Each row is a point. The window is the flat piece filled in between its corners: a triangle in 3 columns, a solid with four corners in 4, and so on. A path goes straight from each point to the next, and from the last back to the first. After which points does the path pass through the window?
In the rows, zero is written as 128.

Window (3 x 3):
[[104 113 171]
 [155 147 134]
 [174 134 104]]
Path:
(1): [ 95 130 136]
(2): [156 102 158]
(3): [183 130 114]
(4): [153 168  86]
(5): [ 90 125 154]
(6): [140 100 188]
(7): [183 137 123]
(8): [157 157 112]
(9): [154 144 115]
(10): [180 105 117]
(11): [154 131 142]
(12): [144 147 125]
Through the window after points: 5, 9, 11

Window (4 x 4):
[[124 135  77 172]
 [105 119 140  92]
 [112 141 168 106]
 [125 106 102 171]]
Path:
(1): [161  86 102 155]
(2): [ 83 135 114 161]
(3): [ 82 124 101 161]
(4): [173 101 131 150]
(5): [134 117  97 144]
(6): [ 94 123 103 150]
(7): [ 90 138 117 130]
(8): [149 119 133 100]
(9): [142 118 150  97]
(10): [ 67 149 137 109]
(11): [ 95 113 104 171]
(12): [149 107 109 152]
(13): [151 120 138 121]
(14): [ 98 146 132 135]
(15): [ 90 145  61 213]
(16): [151 122 105 128]
Through the window after points: 1, 3, 11, 13, 15

Window (8 x 8):
[[109  84 107 126  93 117 163 173]
 [173 157 109  99 132 130  98 138]
 [114 163 126 171 149 176 137 119]
 [198 124 132 155 167 101  75 112]
 [143 141 120 120 172 131 131 117]
 [ 85 177  90 108 100 117 135 121]
 [150 121 150 135 168 133  74 124]
 [120  87  97 142 133  92 125 204]]
Path:
(1): [140 154 160 137 154  87 110 137]
(2): [186 123  88 145 157 143  75 109]
(3): [129 111  86 130 160 160  94 141]
(4): [143 170 145 130 133  65 127 149]
(5): [150 115 131 146 139 103 138 172]
(6): [111  98  85 133 145 160  98 145]
(7): [139 101  76 130 133 133 109 106]
(8): [156 167 129 102 128 123 114 158]
(9): [138 141 163 135 158  79 111 166]
(10): [159  88  69 148 137 129 106 144]
(11): [165 113  91 128 165 149 101  93]
(12): [117 144 159 125 131 105 123 177]
Through the window after points: 7, 9, 11

Window (9 x 9):
[[ 62 189 155 176  92  98 215 173 171]
 [161 146 152 178 140 201 104  82 131]
 [ 84 171 127 136 145  85 130 136 149]
 [124 110  98 135 159 126 110 158 146]
 [124 163  96 194 114 141 175  94 177]
 [141 142 125 106 140 125 132 136 115]
 [108 124 109 142 164 101 124 142  92]
 [120 128 156 124 193 110 141 109 130]
 [ 78 116 132  92 168 122 125 122 109]]
Path:
(1): [108 215 130  87 184 129 151 133 104]
(2): [101 181 117 146 170 140 137 135 116]
(3): [111  99 126 116 125 100 134 119 155]
(4): [131 135 160 172 120 126 111  96 121]
(5): [119 167 114 137 168 163 132 127 149]
(6): [100 165 107 115 172 149 149 135 128]
(7): [129  86 148 140 155  99  85 100 103]
(8): [ 92 139 160 181  77  97 177 129 139]
(9): [ 97 166 121 147 150 123 166 139 157]
(10): [103 182 108 131 194 131 137 141 127]
(11): [108 104 152 121 100 112 138 119 129]
(12): [128 134 142 166 136 126 127 117 147]
(13): [122 156  89 140 160 166 144 116 141]
(14): [100 185 139 166 176 159 166 163 149]
(15): [128 127 138 144 125 109 136 110 135]
(16): [115 128 124 147 129 106 125 133 146]
Through the window after points: 2, 4, 8, 10, 12, 16

Window (12 x 12):
[[185 120  91  90 138 175 114 118  63 157 155 117]
 [153 116  82 128 153 191 107 133  74  76 143 132]
 [153 129 126 140 129 138 188 142 155 141 128 120]
 [127 149 112 139  90 124  65 182 141 188 107  84]
 [122 135  52 115  49 157  81 170 193 171 100  88]
 [140  97 134 137 134 123 132 130 163 113 164 162]
 [105 142  97 153  89  94 135 101 150 114 124 149]
 [122 128 154 150  77 150 129 137 116 100 155 163]
 [100 133 149 141 143 145 153  60 153 138 117 162]
 [138 154 148 138 109 124 123  61 169 101 121 129]
 [118  92  97 146  83 151  94 149 121 130 155  77]
 [143 142 138 195 110 132 130  59 164 139 122 164]]
Path:
(1): [125 139 114 139 121 143 127 117 149 128 149 132]
(2): [130 156 124 145 144 137 134 121 169 135 168 162]
(3): [156  91 120 133 104 142 119 111 114 125 129 128]
(4): [124 107 112 135  89 129  94  97 152 126  79 124]
(5): [116 160 104 137 121 163 139 148 152 153 206 139]
(6): [106 139 119 148 109 146 105 106 137 137 150 121]
(7): [166 103 160 121  97 135 177 153 145 124  71 181]
(8): [134 108 115 118  95 149 120 125 107 119  98 130]
Through the window after points: 2, 6

Window (14 x 14):
[[ 67 132 107 127 148  94  75 117 115 134 115  70 177 135]
 [172  93 127 122 110  97 135 140 160 134 158 162  66  91]
 [138 124 122 115  79 116 191 114 149 161 150 159  69 141]
 [161 133 147 158  94 139 173 140  75  98 148 108 107 127]
 [204 107 158 141  78 101 159 116  93 149 143  97  89 157]
 [ 95  86 122 135 176 109 123  67 150 136 120 141 115 125]
 [146  83 119 130  82 163 149 154 149 121 130  95 194 146]
 [135  89  85 122 105 172 115 136 120 127 156  93 130 162]
 [136  78 140  90 125 169 148 173 117 145 173  67 171 127]
 [142 129 144 127 151 129 135 130 194 131 149 140  86 150]
 [120 142  71 116 181 125 115  73 171 154 119 115 149 110]
 [ 95 118 117 132 142  98  93  76 131 111 185  72 182 127]
 [176 136 151 150  92 111 141 123  64 149 162 165 122 160]
 [ 97 128 133  95 127 144  73  71 131 125 124  91 166 116]]
Path:
(1): [117 114 127 134 122 135 104 121 128 148 146 103 145 130]
(2): [119 161 125 175  72 175 154 143 143 157 144 108 121  86]
(3): [152  69 117  74 171  87 128  99 129 122 148 125 126 159]
(4): [128 118 126 112 138 110 114 103 134 121 132 114 128 144]
(5): [ 90 113 107 188 135 140 135 103 101 173 185  97 130  93]
(6): [122 108 113 185 107 193  95 163  78 151 138  57 124 113]
(7): [140 110 132  76 120  78 157  68 150 129 148 155 137 148]
(8): [174 116  78  46 102 102 119 122 131 144 122 139 137 164]
(9): [112 102 156 199 128 161 147 115 105 115 162  89 110 120]
(10): [128 129 126 172 113 117 113 118 105 184 174  81 132 123]
(11): [133  95 122 100 134 118 136 113 146 100 118 137 115 136]
(12): [149 105 124  87 141 133 139 129 133 126 138 117 118 129]
(13): [127 133 124 173  83 121 120 120 134 150 158 103 144 146]
(14): [122 107 117 144 124 131 128 100 148 143 149 102 140 118]
(15): [128 107 111  76 166 102 123 120 142 102 127 133 105 133]
(16): [122 118 112  91 134 124 126  99 127 107 126  89 151 129]
Through the window after points: 2, 8, 10, 16

Window (14 x 14):
[[158 107 140 153 134 117  91  96 121 156  72 106 168 115]
 [157 100 115  95 140 111 154 108 151 131 150 181  92  93]
 [116 125 101 159 130 122 160  89 137 117 134  90 153 128]
 [138  91  82  84 164 161 131 198 112  93 117 106 204 136]
 [103  90  71  84 127 183 102 171  62  82 141 108 195 120]
 [105 111 122 139  90  89 106 139 146 133 129 102 108 107]
 [144  87 111 132 145 172 128  88 138  76  90  61 159 121]
 [126  81 106 126 156 135 112  92 142 144 161  89 130 162]
 [154  89 111 162 108 120 125 120 132  92 157  94 166 138]
 [181 165  77  77 186 143 106 117  49  89 135  83 112 172]
 [135 106 147 148 123 147 138 124 103 130 117  87 131 167]
 [105  78  59 115  82 113 137  96 159 108 116 153 104 139]
 [174 150 114 167 144 169 123 153 134 146 160 105 125 137]
 [144 213 203 117 125 105  24 113 107 150  99 120 145 163]]
Path:
(1): [181 157 133  99 108 136 105  99 106 156 133  71 136 135]
(2): [149 136 123 101 116 143 142 128 124 148 142 104 140 137]
(3): [124  94 112 154 143 142  84 116  98  96 121 109 145 137]
(4): [126 105 129 166 135 130 107 119 131 101 145 105 142 142]
(5): [132 126 122 102 103 125 121 137 133 154 100 112 148 123]
(6): [151 145 106 102 115 133 116 116 109 115 131  95 146 147]
(7): [135 107 127 160 166 128 106 121 118 114 125 108 129 137]
(8): [137  81 113 166 170 136 114 164 100  87 126 122 120 168]
(9): [135 103 100 113 117 142 138 109 130 125 128  97 149 121]
(10): [176  98 116 119 101 136 116  77 136 173 123 112 153 121]
(11): [113 127 133 153 174 121  86 152  91  89  74  98 163 132]
(12): [111 111  99 145 138 137 122 105 121  93 120 110 129 136]
(13): [174 140 146 112 112 107 135 127 146 176 141  67 183 124]
(14): [155 108 122  77 108 104 131 130 146 131 192  52 193 104]
(15): [142 118 117 155 155 148 114 117 105 111 101 132 125 144]
(16): [102  85 107 154 168 110 117 127 149  82 117 153 121 149]
Through the window after points: 6, 10, 12

Window (14 x 14):
[[ 99 141 151 108  79 139 163  84 112  91 123 124 134 158]
 [158 121 146 161 101 146 172  74 166 144 169 142 118 130]
 [126  98 186 140 132 156 131 171 120 108 109 124 102 143]
 [123  96 113 118 107 122 128 107 125 135 115 151  86 157]
 [140  98 139 166 177 165 131 127 124  90 150  69 113 108]
 [139 101 156 152 118 170  69  97 148 163 188 148  94 140]
 [140 153 123  89 118 119 108 168 131 146 149 137 128 140]
 [136 119 163 183 130 113  85 106 137 138  88 157 107 129]
 [102 116 151 110 152  72 150 169 148 125 162 143  73 132]
 [141 121 142 158  84 110 148  84 113 184 171 151 133 148]
 [ 73 176 159 114 129 192 159 174 156 124 155  83  95 159]
 [105 102 140 162  96 112 179 125  98  74 107 168  84 115]
 [155 150 144  87 125 124  94 138 142 198 138 103 120  88]
 [ 67 113 125  87 118 102 124 147 139 152 131 185 130 149]]
Path:
(1): [ 89  72 153 134 105  94 113 155 164 123 127 122  88 113]
(2): [ 56 121 122 157  86  78 118 143 171 121 131 134 138 127]
(3): [203 117 172 119 134 162 162  94  78 180 170 149  88 156]
(4): [146 154 175  88 163 147 115 125  97 171 136 129 129 137]
(5): [127 116 115 133  80 111 117 144 175 148 143 117 102  98]
(6): [130 132 134 134  93 111 114 142 162 104 122  95 101 153]
(7): [117 127 140 115 141 146 137 139 121 146 155 146 123 128]
(8): [139 151 148 142 134 157 160 100 101 130 136 153 118 146]
Through the window after points: 2, 4, 6
